Every row gives one point. The last column is the point's height on a tilted bowl or saddle (a function of degree 2), plus a little noise. Count its main directions that bend up, bend down and stay straight.

Points (17 x 4):
[[ 0.13  1.94 -3.45 -2.42]
 [-0.57  1.84  2.07  0.84]
 [ 1.98 -2.79  0.53 -1.06]
 [-2.49  0.94 -1.61 -1.33]
 [ 4.01 -2.37 -0.35 -2.76]
 [ 0.29 -2.17 -1.31 -2.12]
 [-3.28 -3.23  0.87 -3.04]
 [-3.99  0.08 -2.18 -2.60]
 [-2.06  1.14 -1.15 -0.93]
 [-0.67 -0.42  1.03  0.42]
 [ 3.67 -1.89 -2.49 -4.91]
 [ 0.76 -0.01 -1.92 -1.53]
 [-2.98  1.37  1.76 -0.54]
 [-1.67  0.96  3.03  0.85]
 [-2.45  2.93 -0.55 -1.19]
 [ 0.64 -1.13  1.37  0.64]
 [-1.85 -0.41  1.58  0.15]]
Directions: 0 up, 2 down, 1 straight

Points (21 x 5):
[[-2.65  1.04  1.91 -5.82  2.32]
 [ 4.10 -4.56  3.50 -0.11 -1.53]
 [-0.27 -0.73 -0.51  4.38  0.60]
 [ 1.02 -0.16  2.81 -0.19 -0.03]
 [ 0.56  1.20 -0.78  1.03  1.18]
 [ 0.57 -1.28  2.61  0.33  0.15]
 [ 0.54  1.24  1.89  1.49 -0.64]
 [ 2.51  4.65  0.21 -0.63 -3.75]
 [-4.00 -1.37 -0.43 -3.36  5.11]
 [-0.70 -0.07 -1.23  0.51  1.37]
 [ 0.51 -2.58 -0.74 -0.13  1.59]
 [-0.27  1.89  0.53  0.97 -0.74]
 [-0.44  2.27 -1.26  0.44  0.23]
 [-1.78 -2.30 -1.41  0.84  1.05]
 [ 1.23 -1.19 -1.98  0.56  1.38]
 [-1.20  1.46 -3.16  0.73  1.86]
 [ 2.30  2.12 -0.50 -2.61 -1.29]
 [ 2.72 -2.58 -0.91 -3.33  3.59]
 [ 2.51 -1.12 -2.41 -1.64  1.58]
 [-1.70 -1.38  0.09  0.67  0.46]
 [ 0.64 -0.90 -3.64  0.71  2.24]]
Directions: 1 up, 2 down, 1 straight

Points (22 x 5):
[[ 2.34  0.22  2.53  0.53  1.84]
 [-0.64  1.69 -0.92 -2.99  2.11]
 [-3.73 -2.90 -2.34  4.06 -0.40]
 [-0.67 -1.85  2.29  0.43  0.83]
 [-0.92 -1.58 -0.15 -0.50 -0.10]
 [ 0.55  0.44  2.98  0.91  2.06]
 [-0.17  1.99  4.54  0.83  3.93]
 [-0.14 -1.44  4.78  2.39  3.98]
 [-1.83  1.34 -3.18  2.20  2.36]
 [-1.70 -1.81 -2.51  1.29 -0.09]
 [ 0.08  1.15 -2.52  2.20  2.52]
 [ 0.07  0.58 -2.12  0.17  1.29]
 [-1.10 -2.19 -3.66 -0.17  0.58]
 [ 0.42  2.30 -1.09  2.28  3.19]
 [-5.17  0.85  1.70  0.69  2.47]
 [-0.94 -1.67 -0.10  1.33  0.06]
 [ 1.01 -0.95  0.75 -3.67  0.88]
 [-2.69  2.46 -1.75 -1.39  2.81]
 [-2.97  0.14  0.28 -0.28  0.80]
 [-4.97 -0.70  1.22 -0.32  1.43]
 [ 1.91 -0.96  0.79  1.13  1.24]
 [ 2.13 -1.36  0.89 -0.16  0.72]]
Directions: 3 up, 0 down, 1 straight

Points (48 x 7):
[[ 0.62 -1.21  1.36 -0.06 -2.88 -0.53 -1.60]
 [-5.08  0.78  0.93  0.21  4.28 -3.52 -1.69]
 [-0.61  1.87  1.29 -3.38 -1.93  0.18 -0.77]
 [-0.14 -1.74  0.17  0.24 -0.39 -4.06  1.75]
 [ 2.21  0.56  2.36  2.28 -2.72  1.41 -1.98]
 [-1.01  4.26  3.62 -0.16 -1.09  0.19 -3.71]
 [ 0.97 -0.85  3.09 -3.14  2.53 -0.69  0.38]
 [-1.90  1.71 -2.27  0.73 -0.29  1.10 -1.19]
 [-2.20  0.52 -1.46 -0.69 -2.49  2.22 -2.04]
 [ 0.29  2.20  0.62 -3.31 -2.31  3.61  0.05]
 [-3.89 -3.67  2.00 -3.55 -2.17  0.39 -2.39]
 [ 0.66 -0.01  2.03  0.92  1.02  3.80 -3.07]
 [-2.15  1.23 -2.17 -2.13  1.23  0.96 -1.28]
 [-2.56  0.67 -1.63  3.21  1.59  0.30 -0.53]
 [ 0.41  1.57 -2.24  2.67  0.67  0.36 -0.14]
 [-2.51 -0.78  1.72  1.48 -2.64 -0.50 -3.48]
 [ 1.44  1.58  1.01 -1.01  0.68  0.57 -1.41]
 [ 1.19  1.85  0.32 -2.01 -1.72  1.36 -0.71]
 [ 0.90  0.87 -0.26 -3.41  0.57  0.55 -0.65]
 [ 2.31  1.48 -1.44  0.47  2.29 -1.30 -2.10]
 [-0.91  3.42  1.44  2.34  0.23 -0.08 -3.78]
 [-0.89  0.16 -4.38 -1.95 -3.04 -1.07  1.04]
 [ 2.03  0.40 -1.74  2.65 -0.47 -2.59  0.43]
 [ 0.18  1.55 -1.13  0.14  0.85  0.94 -1.42]
 [-1.72 -2.62  0.80  0.25 -0.35  0.93 -2.17]
 [ 1.35  1.67  0.46  3.97  0.48  3.31 -1.00]
 [ 2.45 -3.49 -0.44 -0.21  2.31 -0.61 -0.66]
 [-0.43 -1.12 -0.11  0.32 -1.39 -1.31 -0.34]
 [-1.53 -1.17  1.94  0.44 -0.46 -2.10 -1.10]
 [-1.59  1.42 -1.74 -0.58 -0.50 -0.44 -1.19]
 [ 2.44  2.94 -2.28  2.20 -2.15  0.66  0.49]
 [-3.98 -0.97  1.17  2.32 -1.99  0.58 -4.61]
 [-2.38 -0.43  4.11 -3.56  1.51 -6.38  3.56]
 [-3.61 -0.43  2.06 -0.85 -0.11 -4.31 -0.21]
 [-1.26  1.26 -0.81  1.98  0.77 -2.69 -0.90]
 [-4.25  0.94 -1.02 -1.55  3.88  1.33 -2.38]
 [-2.05  1.62 -1.03  1.62  2.64  0.10 -2.03]
 [ 1.47  0.35  0.52 -4.58  1.95  1.41 -0.01]
 [ 1.44 -0.25 -0.38 -0.32  2.89 -2.41 -0.84]
 [ 1.88 -1.94 -1.52 -1.23 -1.01 -2.93  0.68]
 [-0.89  2.82  1.94  0.62  1.15 -0.52 -3.45]
 [-0.28  5.10 -1.33  0.44 -0.38 -2.60 -4.05]
 [ 0.59 -3.86  1.45 -1.93  3.11 -0.18 -0.02]
 [ 2.66  0.69  2.58  2.65  2.73  0.30 -2.39]
 [-2.49  3.46 -2.14 -0.51 -2.16 -0.32 -2.26]
 [ 3.04 -1.24 -3.08 -1.30 -0.89 -0.30 -1.17]
 [-2.98 -2.38 -2.09  1.99 -2.23 -1.38  2.51]
 [ 1.26  2.78  1.75 -0.27  0.33 -0.05 -1.86]]
Directions: 2 up, 2 down, 2 straight
